Every row gives one point. Each copy is the shape, with its points in the same order, turned, moved and blurred by noise. Some copies are also mirrored. Which?

Shape (6 x 2):
[[-2.0  2.2]
 [ 3.7  4.8]
 [ 6.7 -0.3]
 [-1.2 -1.3]
 [-1.6 -6.8]
 [-5.1 -0.7]]
Copy 1 (6 x 2):
[[-3.4  2.9]
 [ 1.1  7.3]
 [ 5.9  3.3]
 [-1.4 -0.1]
 [-0.5 -5.1]
 [-5.3 -0.6]]
Copy 1 is: only turned
Copy 2 (6 x 2):
[[-3.6  3.8]
 [ 2.3  4.5]
 [ 4.0 -0.7]
 [-3.4 -0.3]
 [-4.6 -5.8]
 [-7.6  0.5]]
Copy 2 is: only turned
Copy 3 (6 x 2):
[[-2.9  1.6]
 [ 1.7  6.1]
 [ 6.2  2.2]
 [-1.5 -1.1]
 [-0.5 -6.4]
 [-5.1 -1.4]]
Copy 3 is: only turned
Copy 4 (6 x 2):
[[-2.8  3.7]
 [ 2.1  6.9]
 [ 6.4  3.8]
 [-0.6  0.2]
 [-0.7 -5.6]
 [-4.9  0.1]]
Copy 4 is: only turned

Shape (10 x 4):
[[-3.9 -3.1  0.8  6.3]
 [ 1.6  2.5 -0.5 -4.8]
 [-2.3 -4.4  0.7  1.8]
 [ 2.7 -1.1  3.4 -5.4]
 [ 5.5  4.3  5.0 -6.4]
 [-1.9 -1.3  3.1 -5.4]
 [ 6.3 -2.3 -0.8 -2.6]
 [-4.2 -5.1 -3.5  5.7]
 [-2.7 -3.8 -7.1  1.5]
 [-5.4  0.3 -0.5  0.4]]
Copy 1 (10 x 4):
[[-2.3 -4.9  5.0  6.9]
 [ 2.2  0.1 -0.3 -3.9]
 [-3.6 -2.4  2.0  3.7]
 [-1.8  3.8  0.7 -3.2]
 [ 1.8  6.4  2.8 -6.5]
 [-3.6 -0.2  1.0 -3.9]
 [ 0.6  4.3 -2.8  0.7]
 [-1.9 -6.7  1.1  8.3]
 [ 0.3 -6.8 -3.4  4.8]
 [-1.1 -5.9  3.0  0.1]]
Copy 1 is: mirrored
Copy 2 (10 x 4):
[[-3.0 -0.4  2.3  7.2]
 [ 2.4  0.7  1.7 -5.4]
 [-1.9 -3.5  1.8  3.1]
 [ 4.1 -3.5  4.3 -4.4]
 [ 7.9  0.5  5.7 -6.6]
 [-0.4 -3.3  5.3 -4.1]
 [ 5.8 -3.3 -1.3 -1.9]
 [-5.0 -1.6 -1.9  6.5]
 [-4.5 -1.4 -4.8  1.5]
 [-4.4  1.1  2.9  0.3]]
Copy 2 is: only turned
Copy 3 (10 x 4):
[[-3.6 -3.4 -0.4  3.8]
 [ 0.8  5.3  0.2 -5.4]
 [-3.4 -3.0 -0.1 -0.7]
 [-0.2  2.2  4.0 -7.3]
 [ 3.2  6.6  6.7 -6.9]
 [-4.2  2.7  3.1 -5.7]
 [ 4.1 -0.3  0.0 -6.6]
 [-3.8 -4.7 -4.9  2.2]
 [-2.8 -1.3 -7.5 -1.4]
 [-5.3  2.4 -1.3  0.3]]
Copy 3 is: only turned
Copy 4 (10 x 4):
[[-6.2 -3.2  0.5  4.3]
 [ 3.3  4.6  2.1 -2.1]
 [-3.1 -3.5  0.5  1.0]
 [ 4.4  0.1  6.6 -2.5]
 [ 6.8  5.3  8.4 -0.3]
 [-0.3  0.5  5.6 -3.8]
 [ 6.2 -1.2  0.5  0.1]
 [-5.8 -4.2 -4.0  1.9]
 [-2.6 -1.7 -5.8 -1.9]
 [-5.1  1.8  1.3 -0.8]]
Copy 4 is: only turned

Shape (13 x 8):
[[ 7.3 -1.5 -1.3  7.1  4.9 -7.6 -5.7 -1.6]
 [ 3.0  3.5  2.9 -3.8 -1.4 -0.1  0.8  0.8]
 [-2.1  2.8 -0.5 -1.5 -0.4  5.6 -0.3  5.4]
 [-8.0  0.8  0.1 -2.5  2.4  2.1  1.3  0.9]
 [-2.8 -1.8  2.6  1.2  4.0  5.6  2.7  4.5]
 [-6.1  1.5 -5.4 -1.1  2.4  3.8  0.0  7.3]
 [-6.8  1.5 -0.8  3.6  0.9  2.4 -3.2  1.3]
 [-0.2  1.1  3.5 -0.2 -4.4 -3.0  3.9  5.5]
 [ 3.9  4.2  1.7  5.2 -2.3 -0.3  1.3  0.5]
 [ 6.4 -6.9 -2.5  5.7 -0.1 -3.9 -8.1 -2.6]
 [ 3.3  0.9 -2.6  1.2 -0.7 -0.5  4.4 -1.7]
 [ 8.3 -1.5 -1.0  6.3  4.8 -8.2 -6.6 -1.5]
 [-4.2  2.5  0.5 -1.3  2.1  5.1 -2.2  3.0]]
Copy 1 (13 x 8):
[[ 4.9  0.9 -6.9  2.2  3.6 -5.3 -5.1 -8.3]
 [ 3.7  3.1  0.7  0.9 -2.3  3.3  1.9  1.3]
 [-3.3  0.3 -1.7  1.9  0.8  8.0  0.7  4.4]
 [-3.3 -3.4  1.2 -1.1  3.6  3.7  5.6  2.0]
 [ 0.9 -5.5 -0.1  3.0  4.4  6.4  1.0  5.0]
 [-5.9 -3.4 -6.5 -1.2  2.3  4.9  1.7  5.7]
 [-6.0 -1.8  1.2  0.9  3.4  3.0 -0.6 -0.9]
 [ 3.0  0.9  2.0  0.1 -2.6 -0.5 -0.3  8.0]
 [ 2.4  2.5 -1.0  8.0 -1.4 -0.1 -2.9  0.3]
 [ 4.0 -4.2 -4.4  1.1 -1.0 -1.9 -9.3 -9.3]
 [ 3.5 -2.5 -3.9  4.8 -3.9 -1.4  2.5  0.0]
 [ 5.8  1.6 -6.1  2.1  2.2 -5.5 -5.5 -8.0]
 [-2.6 -0.7  0.0  0.8  3.5  8.1  2.0  1.5]]
Copy 1 is: only turned
Copy 2 (13 x 8):
[[11.3 -7.3 -3.5 -2.9  1.1 -3.0 -0.6 -6.1]
 [ 3.2  3.9  1.9 -4.4 -3.9  2.6 -1.4  1.5]
 [-3.2  2.6 -1.7  0.7  1.1  1.9 -2.5  5.0]
 [-6.8 -0.5  2.6 -4.9  2.1  2.8  1.4  3.1]
 [-1.9 -1.6  4.2  2.9  3.9  2.9 -0.7  4.8]
 [-5.2  1.3 -5.3 -1.4  4.3  2.3  2.5  6.3]
 [-6.1 -3.3 -1.6 -1.8  1.8  1.0 -1.0  0.0]
 [ 1.9 -0.2  0.3 -0.7 -7.3  4.9  2.2  3.5]
 [ 3.5  0.5  0.8  1.9 -3.8  1.7  0.5 -3.5]
 [ 8.3 -7.2 -2.4 -2.0 -1.5 -9.4 -4.3 -2.2]
 [ 2.9  3.2  2.5 -1.0 -1.0 -2.8  3.3 -1.6]
 [11.9 -6.0 -3.5 -4.5  1.7 -3.4 -1.7 -5.0]
 [-4.3  0.8  0.0 -2.0  2.5  2.9 -3.8  4.0]]
Copy 2 is: mirrored
Copy 3 (13 x 8):
[[ 5.4 -1.6 -3.4  9.6  3.2 -4.1 -3.7 -0.6]
 [ 0.7  3.8  1.2 -3.8  1.9  1.1 -2.9  1.1]
 [-2.6  2.5 -1.7 -2.3  4.5  8.0  1.9  3.3]
 [-7.0  1.2 -3.2 -1.9 -2.1  3.4  2.7  3.3]
 [-3.3 -1.5  2.1 -0.5  3.4  4.0  4.3  6.2]
 [-3.7  1.3 -7.4 -0.8  2.2  8.3  4.3  6.8]
 [-6.3  0.5 -3.7  3.5  1.8  5.7  3.8 -0.1]
 [-0.3  0.2 -1.0 -6.5  5.3 -1.6  2.3 -1.4]
 [ 2.0  4.2  1.7  1.9  5.4 -0.1  2.2 -2.3]
 [ 7.6 -5.8 -2.0  9.1  0.5  1.4 -3.8 -4.2]
 [ 5.3  3.2  1.1  0.1 -0.5  0.6  3.9  1.6]
 [ 6.6 -0.5 -3.1 11.2  2.2 -4.6 -6.1 -1.4]
 [-5.5  1.9 -1.8  0.0  2.2  6.9  0.7  3.8]]
Copy 3 is: mirrored
Copy 4 (13 x 8):
[[ 6.1 -1.9  4.0  9.1 -3.9 -7.0 -1.9  5.0]
 [ 2.8  3.9  0.4 -2.9 -0.9  2.6  1.0  2.3]
 [-4.7  0.2 -2.3 -1.5  0.8  5.5  0.7  4.3]
 [-7.1  1.7  3.2 -1.7  3.8  1.6  1.7 -0.8]
 [-3.5 -2.7  4.5  0.7  2.6  6.5  2.1  3.8]
 [-9.0 -2.6 -2.4 -0.6  3.9  1.1  2.2  4.5]
 [-7.4  0.7  0.9  4.7  0.8  1.1 -0.8 -0.1]
 [ 3.4  2.4 -2.2  1.2  2.3  3.9  6.4 -0.6]
 [ 1.8  3.1  0.4  4.3 -6.4  2.8  3.6  2.7]
 [ 5.3 -6.5  1.7  7.1 -4.6 -4.7 -5.7 -0.1]
 [ 0.8 -0.9  2.0 -1.2 -5.6 -0.9  4.7  1.8]
 [ 7.0 -1.7  3.6  8.6 -3.4 -7.3 -2.7  5.5]
 [-6.3  1.5  0.7 -0.4  2.0  3.7 -1.8  3.4]]
Copy 4 is: mirrored
